Each row is a point. To make a cloud, some directions were put in groups of two or more. Within a group, all points are equally far from the middle, so they leave a hole (a ring in 2 directions, a hollow ball in 3). The other directions are filled evenly. Then the cloud was stretched, turned, moved and blurred a little. How many holes are there, and how many directions does each take, smallest first?

Cloud:
-61  17  -15
38  16  10
16  -10  -1
-49  -4  11
21  14  20
-10  10  63
-58  26  0
19  -32  10
-24  43  8
-7  -2  68
-36  46  13
24  40  -26
-22  2  -23
-16  26  12
0  1  -34
-24  -13  26
-1  43  22
-43  28  -3
-8  -4  30
Holes: 0

Cloud (29 x 4):
8  40  21  -51
26  39  26  16
4  19  -55  -9
56  32  -7  -30
-5  -21  -4  -52
-30  -19  -14  -39
-1  34  32  21
42  -26  6  -31
6  -11  -36  25
-12  47  -10  -44
-40  4  -2  -37
5  12  -40  23
12  -8  -29  30
6  -13  29  -48
-44  26  1  -4
54  -11  3  2
-23  32  17  22
-5  -24  -15  -50
-9  -37  -14  23
-26  -27  -23  -34
12  -22  -30  -46
61  8  -9  -25
11  -30  -11  29
-50  -9  4  -2
-1  36  -5  28
-15  8  15  -56
-18  36  2  -50
-19  32  18  22
28  -3  -13  32
Holes: 2 (2, 2)

Cloud, 29 rows:
-10  -30  -39  24
11  -12  -64  -12
12  -40  -8  35
21  -40  -1  32
-7  -43  -26  26
30  -58  -12  16
26  47  -22  -20
9  -5  -52  26
25  21  -17  -48
40  20  -1  -28
4  3  16  20
29  -40  -35  -32
24  -30  -29  -42
20  30  -24  -46
-24  33  -8  -13
-13  42  -28  -28
31  -8  -58  10
21  -48  -21  -31
-29  -3  -3  -18
49  19  -10  -12
-20  4  13  -16
-16  -29  -41  15
36  -30  6  21
-31  -15  -18  -14
10  0  24  -15
19  -64  -17  -1
33  -37  3  25
-18  18  12  -4
29  -38  -37  -31
Holes: 2 (2, 2)

Cloud, 54 rows:
23  -42  -16  23  34  33
-14  35  -48  44  26  1
18  43  -25  -9  13  13
-18  -24  -60  46  -7  9
4  -31  -10  54  15  44
-40  37  -25  35  -12  22
10  -5  7  22  16  -41
0  -22  -16  -31  -12  30
30  14  -11  22  61  -1
-21  -4  -20  74  35  18
18  18  -18  49  -24  46
-65  11  -15  30  1  2
-40  -29  15  29  -3  11
-34  28  11  26  -35  9
2  -29  -67  19  -6  25
-20  31  -46  9  -5  40
38  1  9  55  33  -9
25  -8  -14  52  40  -29
-15  10  -51  28  4  55
25  -4  -6  -26  -17  4
9  8  16  6  24  49
0  13  -54  62  -5  18
-37  -2  24  8  37  17
23  -15  -7  -33  7  1
-4  19  21  -10  36  -24
2  32  -48  18  -6  37
-10  -7  -63  53  4  36
-37  23  -29  8  -22  0
-32  1  7  -4  54  7
3  25  6  -2  -24  -17
13  21  -51  -5  38  25
0  14  28  -10  1  42
-21  11  -36  -11  12  53
-17  8  22  27  47  23
49  -3  -18  27  25  -21
-22  29  31  24  -29  10
-4  -19  33  37  -6  -9
14  23  -7  -6  58  6
15  -14  -32  20  -41  20
1  -31  -37  38  57  22
8  -40  18  34  -1  20
-39  -13  -16  -9  48  -12
-7  -10  -42  -23  -17  14
8  -4  23  33  -32  -8
11  -13  27  -1  22  -22
-20  -34  -24  54  -18  24
39  -7  -15  3  -25  2
35  20  -45  30  33  -7
-30  9  -18  13  -41  9
14  23  -7  66  35  -14
37  14  -11  58  19  -18
18  -1  -34  52  19  -31
-37  -37  -31  35  -11  20
-29  8  -2  16  -1  59
Holes: 2 (2, 4)

Cloud (50 x 6):
4  12  49  -4  -25  -47
27  -47  4  -8  38  23
-15  -40  14  -20  27  -11
27  32  32  12  27  -8
28  23  -13  -29  -28  33
30  -12  -49  8  26  -35
32  -9  -13  13  26  45
10  -48  -21  4  21  40
21  22  26  18  -14  16
12  -51  -36  -4  19  1
-25  3  50  -23  21  -13
42  -21  -56  5  -25  0
22  -15  -32  1  -1  -37
-42  -15  54  5  -24  9
-6  2  -37  31  -8  -5
19  21  -64  -16  11  17
-22  -46  36  -26  -34  -24
9  55  10  25  9  34
30  6  11  -30  -52  -17
-26  -35  15  -31  -42  16
-31  -7  0  22  -5  4
56  12  13  -20  8  -6
59  -10  -13  24  11  -15
45  -5  -65  48  -30  -12
-13  2  -27  43  20  36
-10  -7  47  -27  21  -7
16  -61  -19  -47  -38  4
-15  32  20  50  -27  30
27  -66  -14  2  23  9
-17  -31  7  -49  -32  0
-66  -21  -8  -3  14  22
28  8  -11  22  37  31
41  45  -32  -22  28  24
7  -25  -42  12  -30  20
17  26  -50  -27  20  35
-5  31  7  24  48  41
-1  -45  25  6  40  0
-2  -47  -2  -7  16  3
40  1  28  13  36  -22
15  -13  18  35  -25  56
31  -25  -15  -18  -7  -41
1  -50  4  -4  23  5
-18  -12  -56  -2  20  38
38  23  7  23  22  1
-25  -6  -16  -17  1  37
-3  25  33  -24  -27  -26
37  -15  22  -16  36  39
-40  -9  40  5  -14  59
-11  38  22  0  32  -10
-10  -33  8  -25  1  -17
Holes: 0

Cloud:
-28  -17  12  13  53  -54  26  13
-2  25  -30  19  -14  -44  -39  -4
-5  47  11  27  14  17  -12  -37
-47  -36  -3  15  15  -42  -10  -20
12  -10  22  -31  11  19  -38  -19
-6  -13  -20  -2  -46  -21  -48  63
-36  27  10  28  15  -76  3  -52
-8  19  38  14  -42  -32  9  1
-52  -47  7  -27  5  -13  -42  5
31  -20  -58  40  2  -20  -56  15
-48  -43  -48  5  -20  -27  -48  10
40  -54  -28  -2  -51  -24  1  -4
2  3  23  12  -18  -6  48  31
-12  -32  -28  -2  -54  -7  -11  -20
-18  26  -20  -11  -34  -35  -24  28
20  2  22  46  -11  -46  -33  -26
-8  10  23  9  -66  21  22  7
-15  -9  48  59  -13  -70  -27  -8
-8  -7  7  -25  -22  15  -18  32
-36  -14  3  -25  -9  23  -12  13
22  21  21  -47  11  -18  13  13
29  -10  11  63  -6  -22  -54  21
-25  -3  -7  36  -7  -2  17  52
34  -40  -42  33  12  -68  8  29
42  32  19  -33  -15  -13  -18  20
-19  -2  -36  48  -20  -19  -16  -13
-1  -11  14  30  -56  11  1  11
-21  -9  14  -21  -41  -33  -4  -4
-24  46  -15  -7  8  7  26  0
42  -3  -8  -29  12  -56  -23  -20
0  18  -25  0  29  0  15  14
12  7  -30  -12  -61  -34  -12  36
-8  -4  14  32  -22  -55  -57  36
50  30  -40  48  -5  -25  -59  14
-13  9  22  17  -22  -16  -57  -2
20  34  32  2  13  -19  -7  -12
42  -6  -31  -38  20  -25  -23  -7
14  -39  0  38  6  16  13  -30
18  25  -14  -47  13  -17  -5  20
3  28  17  21  2  -69  18  26
51  -62  -40  -31  -10  -77  13  17
14  -24  -13  -25  -33  44  22  -25
30  -14  24  -20  -19  8  -6  -11
21  -27  -8  -8  -6  -45  18  20
-13  7  -13  -24  13  -53  -11  -22
67  22  -46  38  -1  -39  10  6
-2  -17  5  5  38  -32  47  1
42  20  -3  4  -27  28  26  -33
-22  26  -12  -14  9  -39  19  18
-30  52  -2  8  3  8  -2  14
-8  -30  -7  -15  -58  -9  -14  10
4  15  -24  -14  29  14  -39  -39
18  -25  32  -14  42  -35  -14  17
-24  24  10  40  2  18  14  22
-29  -32  22  -4  -51  -40  -28  -17
13  13  -4  -43  6  -12  14  3
15  11  14  19  -26  -55  6  -4
-14  27  37  17  29  -36  -10  10
-26  8  18  11  -8  26  -18  28
16  -28  1  27  -23  -23  20  49
-7  4  35  -24  -33  -73  -13  13
-5  23  11  33  -17  -54  -56  20
48  -51  -29  -11  6  -23  -17  40
-14  -33  -21  -26  -18  -68  14  39
-4  -3  2  -58  -16  -41  27  10
10  -6  7  -36  -8  3  -9  -12
-15  12  30  26  -41  19  42  27
-7  -17  -39  39  -30  -33  10  -28
-11  15  21  14  50  -21  -20  41
5  -28  20  12  35  -27  48  -1
20  28  16  33  -12  -20  -58  6
-8  -20  0  -18  -44  -55  -12  -31
49  -33  -50  12  -16  -38  19  19
71  16  -11  21  -27  -48  13  32
-26  42  -8  -15  -2  21  7  -27
38  -25  -1  43  -16  24  -3  5
22  -1  -11  7  -7  39  21  3
39  19  26  16  6  3  -22  -29
34  -49  32  -30  -2  -21  10  -13
Holes: 0

Cloud (78 x 8):
22  79  -31  23  -1  -43  11  0
4  1  4  68  -20  -37  27  -23
-37  -47  25  6  7  -14  23  -3
51  26  -2  -16  -18  -26  21  -18
34  36  35  9  -13  -43  11  13
-42  -18  -6  26  2  28  52  -22
-15  -32  -34  32  -22  -1  33  21
13  46  -10  15  -48  6  34  7
37  53  -5  15  -24  15  35  -18
-28  -6  -39  -12  34  9  60  0
-24  69  -18  4  -12  -41  10  -12
0  39  -25  51  -7  -59  3  2
-23  23  -15  18  33  12  38  30
-25  27  -3  29  28  -31  51  11
-19  -27  -49  -18  -4  -18  53  -28
5  42  -27  -10  -5  -5  75  13
7  18  0  -1  7  -9  -1  52
15  -52  25  6  0  -9  8  -18
14  66  -23  -6  6  -7  51  14
-9  15  -4  53  -31  -38  38  13
21  -39  8  24  20  12  53  19
-18  25  10  35  -36  -50  7  6
4  14  19  -17  -34  -13  66  11
14  14  -48  22  -20  -40  11  -23
-30  -3  9  52  17  -14  -7  21
12  -8  -23  12  -32  -38  28  -30
-10  21  11  69  -14  18  55  2
11  -1  12  23  30  23  73  -9
-15  14  -41  2  14  -19  -9  -29
3  25  56  2  6  -20  28  -12
2  -56  23  3  10  -2  3  -13
-14  51  -14  31  1  5  44  -40
-14  14  29  -12  36  -16  32  -16
-1  25  15  36  -15  -19  -31  -47
4  63  -9  20  27  -22  -6  -36
-27  -35  -34  3  39  -14  21  -7
-41  -36  0  -33  16  -38  29  8
-26  -2  9  38  52  14  34  9
-17  75  11  67  -24  -23  -4  -5
-42  15  -5  -3  28  -22  49  21
11  -28  -50  19  6  -37  34  3
41  41  26  4  12  -21  8  -30
29  -10  5  5  26  37  10  -8
1  27  -35  54  6  9  -8  -33
29  65  -3  18  7  -49  34  6
18  -20  -13  18  -34  -7  -3  -24
25  67  -7  4  11  -7  45  -8
38  71  16  50  -1  -28  39  -6
11  24  -21  23  28  -7  -24  -2
-22  38  -5  36  -39  -2  9  19
4  6  31  37  35  -32  24  19
36  75  -11  53  -8  7  21  -27
26  39  9  28  11  -48  25  34
4  61  21  49  27  7  4  25
-9  29  34  31  -38  -12  13  22
21  -6  -13  6  -37  12  0  -16
-1  17  -29  25  27  30  44  -29
-40  25  22  -10  -8  -34  28  28
13  54  42  36  24  -39  16  6
-5  -16  -5  10  -29  5  -14  9
-42  16  -1  -12  -28  8  50  3
50  37  2  23  -33  -40  27  -2
6  -25  31  12  5  54  40  -14
-12  49  -18  46  -1  -50  18  33
-8  44  -24  3  9  -58  3  -16
-45  3  14  -10  31  1  31  -19
-5  -21  -13  -9  31  12  5  29
-2  24  -21  8  -28  29  50  -5
5  53  -2  29  -26  14  44  -30
20  7  2  18  31  -38  -15  -15
-29  -41  7  15  -15  -22  8  19
-22  -54  20  26  -5  34  34  -15
15  -29  -6  29  38  -1  54  -21
-23  -39  2  19  -7  -14  25  -42
49  -9  6  37  -15  2  3  -39
-18  17  -27  2  10  -7  -14  34
24  14  -32  20  15  33  36  -22
30  -39  -25  18  -27  -13  24  4
Holes: 2 (3, 4)

Cloud:
-13  60  21  -11  27  1  -22  29  6
-6  6  -3  75  15  -1  32  -10  10
-2  29  -18  40  1  -17  -19  58  -15
-36  -19  -9  -67  2  -4  -6  3  1
10  37  25  20  24  30  -6  50  6
-41  -15  6  25  44  -11  -47  26  3
-16  17  10  57  -23  18  -13  52  25
-19  -13  58  27  8  -34  24  34  -14
-42  42  26  -7  17  -5  -31  13  23
-21  -14  24  -2  54  -11  -17  27  -47
-18  13  -19  -51  19  0  -49  7  5
-42  22  4  -8  -32  -9  32  23  17
-16  -20  17  -19  52  -37  8  25  -41
-24  9  38  62  -21  47  37  14  1
15  -23  32  20  32  -26  32  53  4
-2  -26  28  7  28  4  -49  -30  -22
-31  30  37  -12  -39  13  -12  22  -18
-30  28  -5  -45  28  -15  16  14  -19
-51  -5  28  46  19  46  -22  14  -30
-15  -3  51  -21  33  2  29  -2  8
-55  6  7  42  1  12  49  40  16
-29  -15  44  51  -17  30  55  29  -27
-32  -47  3  -18  11  -7  -26  -20  -41
-43  20  -26  44  -4  32  13  55  -1
-37  17  19  0  -11  11  -56  -17  25
-14  -1  55  0  -5  0  -52  38  -3
-14  -39  31  9  -17  21  -61  17  -33
-52  39  46  12  28  9  -15  10  4
-1  24  -41  56  -12  -13  -7  26  9
-40  19  -2  31  -33  -17  -3  -10  -31
-21  18  60  -17  27  4  29  45  -49
-7  -17  30  4  -49  21  12  35  17
-26  5  -20  59  11  26  -4  -27  -7
10  -25  -17  4  12  -22  35  62  -12
-44  21  46  2  -33  0  9  18  3
3  -26  -4  -41  20  -27  25  9  -33
17  36  -4  11  -16  22  19  39  18
2  7  56  -54  23  1  -39  9  3
-12  -25  29  57  28  17  -34  15  0
-14  -7  17  9  -19  34  -47  -38  -23
-15  -11  66  -30  -15  12  -8  26  -22
4  -9  41  -7  0  -26  -29  43  -32
-41  24  -14  2  -25  43  -29  -4  -20
-15  17  50  -31  -12  -16  -15  20  23
-63  0  8  -9  35  34  -33  20  -16
-35  19  7  43  -39  56  -24  16  0
0  -4  15  -4  47  32  -14  15  34
-48  -27  17  24  6  53  -53  1  16
-18  14  24  -21  -31  -12  23  54  13
3  45  0  -17  32  6  -6  8  -37
8  13  17  14  -4  18  -18  39  50
-44  1  4  58  -9  5  -41  31  4
-39  -35  -19  47  -9  17  -11  35  19
-33  26  -22  24  -32  -8  -14  -2  -32
-34  6  42  -7  -31  -17  -1  48  6
-13  46  38  0  40  -12  -2  -6  -11
-16  -56  -2  40  -14  2  25  -7  -12
4  0  29  -8  -33  18  34  48  -4
30  26  -17  29  -31  23  23  12  -14
-45  -40  15  24  9  25  39  29  -13
-10  29  21  18  -40  -17  14  -4  -40
5  29  1  -19  -25  -32  36  24  -3
5  -25  10  5  -32  47  -12  41  0
-21  14  18  -6  48  -12  -37  58  -3
-44  55  16  -4  0  -7  -15  47  5
-26  -1  35  67  -11  54  -8  19  -14
13  4  25  -17  -9  -20  10  3  -50
-16  1  -2  1  -47  31  31  29  3
12  -21  4  -6  51  12  -49  -22  -6
-13  27  -7  17  10  16  -36  6  49
20  -24  35  -13  21  -49  18  36  -15
-30  -11  28  -38  45  -27  17  60  -6
-25  17  11  -26  36  2  -48  54  10
-1  -5  -7  31  -55  -6  35  -2  2
-25  14  11  -49  -3  22  -31  32  -26
-30  -2  -21  33  -16  34  -17  49  -29
-60  -18  26  16  -15  -13  20  37  12
7  7  33  8  36  44  -32  -12  12
-18  -3  -48  33  12  3  -15  26  -22
-32  -28  -5  -4  -36  -33  3  34  -30
-36  -28  37  -23  54  -25  9  41  -20
10  2  20  -3  34  18  49  1  -3
-61  13  13  -8  49  3  -13  42  -21
-39  12  3  8  -45  17  48  36  -4
-25  -11  53  -2  35  14  -67  20  21
28  -1  9  48  -10  6  6  57  -15
-36  -20  -7  16  41  -16  -44  -2  -8
-18  25  46  14  29  31  -41  -2  14
Holes: 3 (2, 2, 4)
